Each row is a point. Before rounding, the points of a table are all equally far from one centre. They may lie mostly on one side of it. Where is the centre, to within rounding?

Points, 8 rows:
[[ 28  -6  30]
 [ -6 -51  36]
 [-13 -30  47]
 [-15  -6  45]
 [-29 -17 -30]
 [-12 -60 -10]
 [-19 -57  23]
 [  9 -52  31]]
Centre: [ -5 -20   6]

Points:
[[ 31  -3  -2  17 -22 -11 -26 -20 -11  20 -43  41]
 [ 25  17  17 -11 -41 -21 -16 -20 -16 -31 -35  21]
 [ 21   7  33  34 -26  -5 -23   3 -22  12 -29  22]
 [ -7   5  22   3 -19 -16 -31 -14 -35   8 -46  37]
 [ 33  24  19   9 -23  12 -13 -13 -14  30 -42  42]
 [ 46  25  16  13 -21  15 -31  14 -14   6 -38  45]
 [ 23  26  38   9 -10 -18 -17  -1 -29  15 -28  44]
 [ 12  14  31  14 -17 -35 -42   4 -28  18 -32  22]
 [ 33  12   1   1  -3 -25 -18  26 -26  31 -60  26]
 [ 12  12  32  16 -31 -20 -30   5 -25   3 -47  37]
 [ 17  32   6  15 -20 -37 -19   0 -25   9 -57   4]
 [  5 -11  13   4  12 -10   2 -18 -25   2 -41  20]
 [  2   7  41  -4 -10 -18 -43   0 -13   4 -55   9]
 [ 14   3  30  22 -13 -31 -34  -3 -17  18 -33  25]
 [ 16  19  22  17  -4 -37 -15  12 -25  24 -13  22]
 [  8  27  11  23  -6 -27 -41  -6 -14  14 -25  32]]
Centre: [ 21  12   4 -13 -16  -3 -21   6 -15   6 -28  11]

Points (27 x 24):
[[ -9  26  16 -15 -33 -17 -23  12 -53 -20  29  13  21  40  26 -19  -5 -11
   -2   6  -7  -5  -6   5]
 [ 15  -6 -14 -14 -26 -23  -2  -4 -56  31  16   4  13  19 -34  19 -21   4
    5 -31   5   8   3   6]
 [ 19   0  -3 -14 -16 -10 -10  -8 -39  20  12 -32   5   5  18   2 -23  17
  -32 -17 -28  -1   4  39]
 [  9 -22  27 -26 -17  -5  -1  -9 -45  17  17   7 -13 -16  27 -13 -32  22
    8  19   3 -15  -8  31]
 [  8   2   3 -13   2   4  -4   3 -53  25   8 -33  17  18  32  18 -13  15
    9 -19   8   5 -18  37]
 [  7  12   6 -17 -19 -53   7   0 -52  24  21 -11  -6  18 -18  -2  15 -17
   16 -10 -13   9  10   5]
 [ -3 -18 -10 -36 -41 -30 -25   9 -34  11  14   0  11  34  20   7   8 -26
  -17  -8 -12   1  -4  26]
 [ -5  -1  -8 -42 -33 -19  -8 -16 -57   3  -2 -32 -18  23  -9 -22  -8  26
    9 -16 -20 -13 -19  15]
 [ -4  28  -8 -23 -30   5 -10 -12 -45  19  20 -12  25   6   7 -10 -11  24
   21 -19  12   3 -25  12]
 [  5  -2   8  -9 -27 -20   7  28 -28   6   8 -13  24  35 -16 -22  -7  24
   26  -9   9 -17 -17  31]
 [  4  20  -8 -34  -9  -9  -9 -22 -53  15  18 -12   9   8 -14   4   0  21
   18  -7  -7 -16  -1  52]
 [ 27  12   8 -29 -18   2   3  16 -41  -1  10 -25  22  34  -4   4  12  11
   -3  -1  17  11  -7  38]
 [ -3  -3 -17 -23   2 -31 -14   9 -39  14  15 -16   3  26  24  43   0   5
  -10 -49  -8  10  12  33]
 [ 15  23  17 -23   0  -5  23  20 -44  12  -8 -20  11  38  10 -28 -17 -26
  -15  -3   6 -17   0  10]
 [ -2   4  -6  -1 -40  -9   4   0 -22  -5  47 -17 -15   4  37  -4 -34 -22
  -15 -20  11 -10 -11  15]
 [ -2  15  13 -14 -27 -13 -26  12 -24  34  21   2  10  28  -3  -7  -6   4
  -14  -2  10  40   2  26]
 [ 17 -31  -1 -30   3  -3  12  14 -31   3  -4 -22   8  52  -9  18   6  -1
   13  38   8 -10  23   5]
 [ -4 -18  13 -30  -6 -23  10  -2 -23  15  14 -30  -6  32  -9  10 -17  -5
    3 -28  25  -4 -48   4]
 [ 16   8  -2 -19 -26  -9   6   9 -47 -16  24   1   8  21   4  -5 -11  -4
   -2 -16 -42  16  21  26]
 [-35 -22  14 -10  31 -13  -1  21 -45   5  -6 -22   5  39   7  -7 -13   3
   20  -5  17  -6   6  43]
 [ 15   1  -8 -23 -35 -11  -2  22 -60  -7  -9 -28 -38  26  12  31   5  13
   -9  -8  25  12 -10 -15]
 [ 12  -1   7 -35 -14 -13 -19 -16 -43 -24   3 -17  17  38  -9  22 -18  -7
  -18 -21  -1  -7 -25  25]
 [ 34 -18   7 -28  12 -26  13   6 -45  12  -6 -13  -4   9  21  -8   2   5
  -15 -15 -13  14  -9  37]
 [ 21  13  27 -23  -7 -16  22  24 -26  22  23 -42  17  34   3   0  -2  -1
    5  -5   2  -9   4  15]
 [ 31   5   3 -10 -33  -5 -21   2 -39   6  25   0  13  32 -22  -8   6   8
    5 -18  -6  13 -16  19]
 [ 13 -12  16 -26 -35  -3  22   5 -39   2  38 -29  20  10  17   0  -7   2
    0   0   5 -14  17  29]
 [ 34   8  -8 -32 -11  -9  10  43 -50  12   2  21  10  28  14  -9 -23   6
    8  12  13   2 -23  12]]
Centre: [ -7   1  -9 -14   1 -15  -5   3 -26   0   9   2 -13  21   9   4  -9  13
  -5  -1   8 -13   7   0]
